Rows are points. Each copy is the shape, with its points in the same order, turned, moved and blurred by noise. Say if it was mirrored as well.
(in the rows, 128 means zero)

Shape (7 x 3):
[[113 191 207]
 [109 146 127]
 [109 146 122]
 [112  84 115]
 [127 138  97]
 [ 70  84 108]
 [137 103 106]]
Copy 1 (7 x 3):
[[124 197 202]
 [129 146 126]
 [131 145 122]
 [106  89 116]
 [151 128 108]
 [ 74 104  91]
 [140  91 118]]
Copy 1 is: only turned
Copy 2 (7 x 3):
[[149 157  31]
 [119 153 115]
 [117 163 121]
 [ 92 112 146]
 [135 152 158]
 [ 56 127 147]
 [122 118 158]]
Copy 2 is: mirrored
Copy 3 (7 x 3):
[[187 200 133]
 [116 145 140]
 [113 140 142]
 [102  93 106]
 [101 118 157]
 [ 70 116  86]
 [112  87 138]]
Copy 3 is: mirrored
Copy 4 (7 x 3):
[[178  48  67]
 [111 104  94]
 [109 110  95]
 [ 75 107 146]
 [105 139 109]
 [ 43  88 123]
 [ 98 129 147]]
Copy 4 is: mirrored

Shape (9 x 4):
[[163 139 163 138]
 [138 164  89  83]
 [115 144  98  90]
 [187 123 190  75]
 [167  93 165 143]
 [117 106 103  98]
 [149 146 203 118]
 [131  98  97 102]
 [149  70 131 135]]
Copy 1 (9 x 4):
[[153 178 150 140]
 [102 144 143  61]
 [103 121 141  84]
 [191 158 199 115]
 [179 147 136 160]
 [125  96 130 105]
 [149 165 195 155]
 [138 101 115  99]
 [171 110 115 144]]
Copy 1 is: only turned
Copy 2 (9 x 4):
[[158 138 124 166]
 [147 111 130  71]
 [124 113 138  86]
 [183  89 173 176]
 [132 113 112 193]
 [ 99  93 127 110]
 [160 150 169 181]
 [105  87 113 116]
 [102  91 104 170]]
Copy 2 is: only turned
Copy 3 (9 x 4):
[[111 142 175 103]
 [123 175  90  98]
 [123 154  81 103]
 [110 152 171  25]
 [143 121 186  96]
 [157 136  95  99]
 [ 80 116 171  60]
 [168 140 102 100]
 [173 116 159  98]]
Copy 3 is: only turned
Copy 4 (9 x 4):
[[157 152 152 129]
 [ 67 116 156 159]
 [ 69 124 141 131]
 [158 108 207 101]
 [174 125 128 108]
 [ 80 102 120 115]
 [157 170 179  99]
 [ 95  90 115 121]
 [149  99 104 104]]
Copy 4 is: mirrored

Shape (10 x 6):
[[123  96 120 198 161 157]
 [133 118 112  97 100 114]
 [126 160  65  79  96  96]
 [127  96  96 150 123 213]
 [115 161 106  92 100 147]
 [147 180 110 106  96 184]
 [195  94 118 141 170 162]
 [106  81  89 110 176 129]
 [148 163 103  81 127 149]
 [125 120 118  86 134 133]]
Copy 1 (10 x 6):
[[164  85 117 186 178 136]
 [ 98 108 123  91 129 142]
 [ 56 136 116  67 159 130]
 [155 117  98 157 165 209]
 [ 89 156 124 110 134 157]
 [126 190 101 113 138 164]
 [205 106 128 107 176 150]
 [116  75 169 122 187 164]
 [121 167 133  88 149 151]
 [113 116 155 101 133 156]]
Copy 1 is: only turned
Copy 2 (10 x 6):
[[ 96 102  61 167 159 148]
 [145 114 152 119 107 116]
 [186 109 143  65  95 131]
 [ 65 116  79 108 143  95]
 [132 146 131  74  95 139]
 [113 159  94  72  73 116]
 [134 134  66 171 133  69]
 [146 115 124 134 191 115]
 [154 158 111  86 103 109]
 [141 148 135 116 130 116]]
Copy 2 is: mirrored
Copy 3 (10 x 6):
[[167  94 128 172 156 156]
 [142 141 139  83 109  99]
 [102 163 100  61 124  72]
 [173  79  83 156  91 125]
 [104 140 107 100  83 104]
 [102 139 102 145  64  83]
 [205 156 126 176 126 111]
 [184 145  95  95 145 161]
 [121 174 102 119  87  99]
 [149 158 121  96  95 129]]
Copy 3 is: only turned
Copy 4 (10 x 6):
[[163 102 114 166  68 133]
 [156 150 149  83 133  93]
 [113 157 121  54 152  81]
 [202 136  80 102  71 137]
 [143 167 125  68 137 135]
 [162 185  91  89 149 155]
 [211  98 102 154 140 106]
 [160  62 125  84 102 103]
 [157 144 107  74 166 127]
 [166 119 142  73 134 121]]
Copy 4 is: only turned

Shape (13 x 8):
[[126  95  75 163  91 156 175 114]
 [111 186 171 104 173 177  96 120]
 [110 144  72 151  87 146 159 105]
 [108 130  92 136  92  87 101  75]
 [ 96 126 123  96  99 171 172 140]
 [123 129  82 131 162  99 128 137]
 [121 101 176 108 142 185 116 152]
 [172 109 176 165 172  81 151 151]
 [161 143  91  82 162 183 126 107]
 [ 81 156 103 102 122 162 100  68]
 [103 122 147 110  91 150 127 143]
 [141 100  77 151 181  83 157  49]
 [139 193 130  93 139 142 141 116]]
Copy 1 (13 x 8):
[[113 100  98 118 105 146 177 181]
 [114 131 198 146 204 181 114  98]
 [112 143 110 132  94 163 163 163]
 [ 90 153 119 148  79 106 126 110]
 [141 122 172  98 121 165 160 166]
 [158 107 120 172 119 126 129 107]
 [119  67 196 119 180 146 123 159]
 [147  91 129 179 198  56 133 159]
 [143 106 119  93 158 185 109  97]
 [ 82 149 158 115 116 176 140  84]
 [116 119 190 125 120 137 126 169]
 [116 114  62 138 134  88 174  76]
 [152 167 152 126 168 161 120 121]]
Copy 1 is: mirrored
Copy 2 (13 x 8):
[[114 108 165 135 163 118 130  46]
 [167 168  91  76 140 194 149 160]
 [135 114 133 136 135 121 158  45]
 [108  79  92 140  93 112 144 101]
 [133 131 168 104 164 142 188  97]
 [102 159  98 126 136  92 120 111]
 [123 150 171  76 151 185 127 158]
 [129 156 135 179 173 126  67 172]
 [174 143 123  48 144 119 119  99]
 [125  96  83  76 120 155 179  96]
 [123 126 169 112 124 158 166 130]
 [106  86  63 133 183  80  83  96]
 [192 150 104 111 145 129 161 132]]
Copy 2 is: mirrored
Copy 3 (13 x 8):
[[174 134 169 115  87 146 171  98]
 [ 86 170  82 130 165 129  71 134]
 [125 166 147 123  92 133 180  99]
 [ 79 120 132 120  69 102 144  62]
 [113 140 178 100 129 151 144 146]
 [116  96 101 159 124 130 155 104]
 [142 130 134  99 145 139  57 156]
 [160  82 145 178 155  61  91 117]
 [124 131  75  73 170 145 143 111]
 [ 69 169 112 100 113 147 121  73]
 [113 132 159 111 102 137 105 143]
 [131  94 131 154 144 110 167   8]
 [ 83 159 103 116 154  94 135 137]]
Copy 3 is: only turned
Copy 4 (13 x 8):
[[142 126  56 145 158  95 158 141]
 [ 79 135 143  84 112 197  85  97]
 [126 162  52 132 111 106 146 101]
 [111 124 113 142 100  68 131  61]
 [110 189  92  87 160 127 117 145]
 [ 77  99 115 119 101  82 129 145]
 [129 137 151  95 164 158  77 141]
 [110  78 187 100 117 125 178 170]
 [106  86  70  62 130 142  76 110]
 [ 82 139  83 120 118 131  84  44]
 [122 170 137 114 132 117 106 122]
 [ 74  44  90 139 144  80 175  89]
 [ 91 139 116  57  84 144 122  96]]
Copy 4 is: mirrored

Shape (12 x 8):
[[ 85 137 158  86 138 171  68 149]
 [ 74 152 147  99 103 116 139 147]
 [131 165  89 140  92 113  80 110]
 [120 162 184 184 108 140 127 132]
 [151 134 100 114 140  95  67 126]
 [147 129 115 104 159  68 132  97]
 [193 152 153 134 180  90 136 151]
 [143 109 115 133 171 150 122 161]
 [ 91 139 140 185  79  97 117 122]
 [152 114  77  87  59 180  97  74]
 [171 135  90 157 122 163 148  67]
 [126 178 130 120 135 109  91 134]]
Copy 1 (12 x 8):
[[ 80  73  75 121 193 117 114 103]
 [ 77 102 138  90 153 105 149 133]
 [ 70 162  99 172 126  96 132 120]
 [133  97 115 156 148  94 142 192]
 [105 159 106 158 143 102  90  80]
 [140 172 156 132 148 118 133  75]
 [180 170 144 133 179 116  84 136]
 [120 114 133 152 167 168  78 121]
 [ 96 104 139 157  94  80 147 157]
 [ 66 162  39 149 108 177 165  97]
 [124 172 112 194 131 181 168 139]
 [ 96 147 116 142 176  84 116 123]]
Copy 1 is: mirrored
Copy 2 (12 x 8):
[[103 171 135  76  64 126 129 182]
 [111 169  88  80 118 144 163 127]
 [101 190 155 137 142 155 100 106]
 [125 163 117 145  59 154 166  83]
 [122 164 181 136 152 118 118 151]
 [168 139 162 110 172 108 149 114]
 [195 145 156 171 133 125 185 146]
 [156 127 117 152 107 104 118 165]
 [ 78 159 116 139 111 136 153  61]
 [111 123 155  88 129 204  38 126]
 [180 131 142 144 116 159  69  81]
 [132 199 148 124 124 135 148 136]]
Copy 2 is: mirrored
Copy 3 (12 x 8):
[[161 185 117  66 104 153  78 142]
 [150 174 185  91 146 155 121 147]
 [135 159 108 136 183 187 119  95]
 [167 119 155 158 125 205  80 165]
 [162 142 102 121 161 128 109  75]
 [160 135 151 156 130 107 148  75]
 [213  71 129 146 128 120 138 114]
 [172 132  94 137 131 108 119 161]
 [135 148 168 164 180 183  81 140]
 [ 44 158  78 114 137 166 137 112]
 [108 130  92 196 123 165 158 137]
 [190 149 133 114 150 171 122 109]]
Copy 3 is: mirrored
Copy 4 (12 x 8):
[[ 82 163 134 132 137 145  65 131]
 [114 109 133 151 114 108  89  84]
 [175  97 103 107 113  98  50 156]
 [184 146 138 126 115 147 118  83]
 [147 115 133 107 147  68  88 182]
 [148  90 132 176 129  75 133 178]
 [159 164 141 144 121  61 180 163]
 [119 145  94 110 151 108 148 152]
 [194  87 133 126 141 117  92  81]
 [122  69  92  99  56 152  68 189]
 [185  96  59 135  83 146 132 174]
 [154 149 126 141 124  78  80 148]]
Copy 4 is: mirrored

Shape (14 x 9):
[[126  85 171 187 175 166 167 126  86]
 [160  77 124  96  99 180 170 118 165]
 [137 132 149  94  79 141 122  71 180]
 [141 144 193  86  98 145 163 132 132]
 [ 83 117 106 174 141  85 166 177 133]
 [155 155 187 148 161  94 126 135 169]
 [ 84 119  96 137 126  98 107 183 144]
 [ 96 129 106  86 155 182 108  91 110]
 [128 116 123  93 128  85 153 174 123]
 [134  98 165 137 138  85  74 130 146]
 [ 82 167 101 157 107 150 100 147 180]
 [137 112  88  79  95 167 149  99 189]
 [178 161 107 141 112  95  92 118 135]
 [170  98 172  94 149 122 161  77  83]]
Copy 1 (14 x 9):
[[141 177  80 147  84  80 113  56 158]
 [178  96 132 147  61 173 133 109 130]
 [172  61 112 118 111 145 153 143  77]
 [150  95 142 139  74 111 147  82  60]
 [ 99 201 132  90  95 124 191 120 147]
 [152 134 165 138 167  82 168  91 111]
 [ 76 161 151  79 115 144 155 136 135]
 [125 148  83 122 114 164  79 114  76]
 [124 169 185 104  75 118 152 132 106]
 [128 117 154  85 148  79 121 130 138]
 [ 74 122  98 111 149 175 176 124 109]
 [175  95 126 124  88 207 145 142  99]
 [123 124 151 159 147 118 143 175 120]
 [194 144 122 158  72  72  93 115  82]]
Copy 1 is: mirrored
Copy 2 (14 x 9):
[[137  46  88 121  81 158 172 147 144]
 [108  84 175 134 173 134 158 117 202]
 [ 72 143 187 144 137 140 115  89 174]
 [108  94 166 115 111 102  90 145 172]
 [196 110  68 131 149 137 121  95 136]
 [122 153 109 151 115 156  94 179 132]
 [158 117  91 107 190 143 104  81  99]
 [ 94  59 179 147 140 147 139  78  88]
 [144 110 108 121 173  85 113 129 124]
 [ 73 149  86 120 148 154 127 134 108]
 [161 129 152 122 153 199  87  68 121]
 [108 111 196 161 189 143 140  80 177]
 [130 187 157 118 141 138 146 128 101]
 [ 75  86 136 146  96  79 175 152 138]]
Copy 2 is: mirrored
Copy 3 (14 x 9):
[[106 101 132 124 177 131 188  69 110]
 [168 131 129  79 138 195  92 114 130]
 [140 125 171 118 104 190  99 174 175]
 [151  67 147 128 112 190 135 160 108]
 [165 143 138 146  82  74 161  93  96]
 [135 140 160 205 119 172 167 149 106]
 [174 150 125 155 100  65 120 144 113]
 [ 86 124 149  87 155 113  92 170 116]
 [166 132  99 128  82 127 144 154  82]
 [149 154 118 174 137 131 169 178 156]
 [150 131 182 172 111  87  72 132 140]
 [152 155 156  83 111 173  59 143 136]
 [103 147 103 189  83 151 105 151 147]
 [ 86 111 107  93 127 194 181 152 118]]
Copy 3 is: mirrored
